Each row is a point. Each copy is the shape, with its points in the same order, turned, moved and blurred by noise. Say if it was mirrored as well.

Shape (7 x 2)
[[ 0.32  0.07]
 [-0.45  0.15]
 [-0.17 -0.62]
 [ 0.31  0.40]
 [ 0.06  0.38]
 [ 0.22  0.07]
 [-0.02  0.16]]
Copy 1 (7 x 2)
[[-0.19  0.22]
 [ 0.57 -0.09]
 [-0.12 -0.59]
 [ 0.07  0.49]
 [ 0.25  0.36]
 [ 0.00  0.17]
 [ 0.21  0.12]]
Copy 1 is: mirrored
Copy 2 (7 x 2)
[[-0.06 -0.26]
 [-0.53  0.35]
 [ 0.27  0.52]
 [-0.36 -0.45]
 [-0.47 -0.20]
 [-0.12 -0.18]
 [-0.34 -0.03]]
Copy 2 is: mirrored
Copy 3 (7 x 2)
[[ 0.08  0.28]
 [ 0.24 -0.53]
 [-0.57 -0.21]
 [ 0.42  0.27]
 [ 0.48  0.05]
 [ 0.12  0.24]
 [ 0.22 -0.07]]
Copy 3 is: mirrored
Copy 4 (7 x 2)
[[ 0.05  0.27]
 [ 0.42 -0.46]
 [-0.42 -0.47]
 [ 0.40  0.38]
 [ 0.38  0.21]
 [ 0.06  0.20]
 [ 0.28  0.00]]
Copy 4 is: mirrored

Shape (9 x 3)
[[-0.23 -0.36  0.03]
 [ 0.36 -0.38 -0.32]
 [-0.69  0.11  0.06]
 [ 0.00  0.55  0.25]
 [-0.13 -0.22 -0.03]
 [-0.11 -0.41 -0.34]
 [ 0.21 -0.38  0.00]
 [ 0.15  0.11 -0.12]
 [ 0.53  0.28  0.29]]
Copy 1 (9 x 3)
[[ 0.07 -0.32  0.13]
 [ 0.48  0.18  0.34]
 [-0.08 -0.49 -0.50]
 [-0.27  0.33 -0.52]
 [ 0.13 -0.15  0.03]
 [ 0.46 -0.23  0.15]
 [ 0.18  0.07  0.33]
 [ 0.20  0.23 -0.16]
 [-0.19  0.63 -0.05]]
Copy 1 is: only turned
Copy 2 (9 x 3)
[[ 0.04  0.26 -0.30]
 [ 0.06 -0.39 -0.59]
 [-0.30  0.46  0.24]
 [ 0.09 -0.24  0.57]
 [-0.01  0.06 -0.20]
 [-0.21  0.02 -0.51]
 [ 0.23 -0.14 -0.42]
 [-0.03 -0.31 -0.02]
 [ 0.47 -0.55  0.25]]
Copy 2 is: mirrored
Copy 3 (9 x 3)
[[-0.41 -0.14 -0.12]
 [-0.15 -0.51 -0.63]
 [-0.30  0.45  0.10]
 [ 0.50  0.04  0.14]
 [-0.26 -0.15 -0.19]
 [-0.42 -0.16 -0.50]
 [-0.22 -0.48 -0.29]
 [ 0.18 -0.16 -0.32]
 [ 0.53 -0.53  0.01]]
Copy 3 is: only turned
Copy 4 (9 x 3)
[[-0.23 -0.11  0.12]
 [ 0.08 -0.65 -0.17]
 [-0.37  0.49 -0.14]
 [ 0.46  0.42 -0.27]
 [-0.11 -0.13 -0.03]
 [-0.30 -0.40 -0.16]
 [ 0.10 -0.42  0.07]
 [ 0.21 -0.14 -0.29]
 [ 0.78 -0.06 -0.09]]
Copy 4 is: only turned

Shape (10 x 6)
[[-0.16 -0.01  0.17 -0.10  0.37  0.16]
 [ 0.13  0.32 -1.11  0.52  0.38  0.26]
 [ 0.18  0.07 -0.07  0.47  0.10  0.06]
 [ 0.32 -0.04 -0.78 -0.42  0.08  0.04]
 [ 0.08  0.54 -0.25  0.31 -0.05  0.07]
 [-0.22 -0.09  0.27  0.48  0.01  0.01]
 [-0.16 -0.07  0.16  0.32 -0.16  0.23]
 [-0.24  0.04 -0.54 -0.05  0.07  0.09]
 [-0.08  0.09  0.24 -0.36 -0.01  0.61]
 [ 0.70  0.01  0.38  0.26 -0.19  0.31]]
Copy 1 (10 x 6)
[[ 0.15 -0.22 -0.25 -0.36 -0.16  0.15]
 [-0.39  0.12 -0.61  0.60 -0.85 -0.45]
 [ 0.08  0.36 -0.06  0.00 -0.32 -0.18]
 [-0.68 -0.45 -0.02  0.25 -0.45  0.03]
 [ 0.28  0.07 -0.05  0.48 -0.39 -0.14]
 [ 0.32  0.33 -0.13 -0.17  0.19 -0.18]
 [ 0.19  0.32 -0.08  0.04  0.14  0.08]
 [-0.21 -0.26 -0.31  0.23 -0.06 -0.16]
 [ 0.16 -0.12 -0.14 -0.05 -0.03  0.72]
 [ 0.07  0.50  0.49 -0.11 -0.40  0.38]]
Copy 1 is: mirrored
Copy 2 (10 x 6)
[[ 0.33 -0.41  0.00 -0.08  0.08  0.07]
 [ 0.73  0.71 -0.45  0.49  0.03 -0.45]
 [ 0.11  0.21  0.06 -0.03 -0.11 -0.31]
 [ 0.08 -0.13 -0.80  0.62  0.11 -0.16]
 [ 0.19  0.42 -0.24 -0.05 -0.23  0.07]
 [ 0.04  0.07  0.29 -0.37  0.20 -0.15]
 [-0.06  0.08  0.26 -0.13  0.21  0.04]
 [ 0.31  0.09 -0.44  0.21  0.41 -0.03]
 [ 0.07 -0.32  0.16  0.31  0.03  0.48]
 [-0.41 -0.07  0.33  0.13 -0.53 -0.16]]
Copy 2 is: only turned
Copy 3 (10 x 6)
[[-0.12  0.23  0.37 -0.04  0.21  0.15]
 [ 0.69 -0.02 -0.05  0.14  0.74 -0.87]
 [ 0.24  0.29  0.28  0.36  0.00 -0.35]
 [ 0.48 -0.26 -0.01 -0.58  0.06 -0.35]
 [ 0.33  0.05 -0.15  0.46  0.20 -0.11]
 [-0.26  0.43  0.25  0.49 -0.07 -0.18]
 [-0.25  0.07  0.28  0.40 -0.07 -0.21]
 [ 0.00 -0.09 -0.08 -0.16  0.32 -0.35]
 [-0.14 -0.33  0.50  0.05  0.09  0.31]
 [ 0.47  0.09  0.59  0.45 -0.56  0.04]]
Copy 3 is: only turned
Copy 4 (10 x 6)
[[-0.07  0.20 -0.45  0.11  0.09 -0.23]
 [ 0.40 -0.61  0.28 -0.07  0.97 -0.04]
 [-0.06  0.21  0.12  0.07  0.41  0.16]
 [ 0.01 -0.83  0.04  0.17 -0.02 -0.06]
 [ 0.00  0.09  0.42  0.05  0.41 -0.30]
 [ 0.13  0.60 -0.07 -0.01  0.15  0.13]
 [ 0.00  0.44 -0.01 -0.25  0.04  0.05]
 [ 0.35 -0.28 -0.02 -0.06  0.09 -0.19]
 [-0.43  0.09 -0.34 -0.33 -0.15 -0.40]
 [-0.80  0.30  0.21 -0.01  0.16  0.29]]
Copy 4 is: only turned
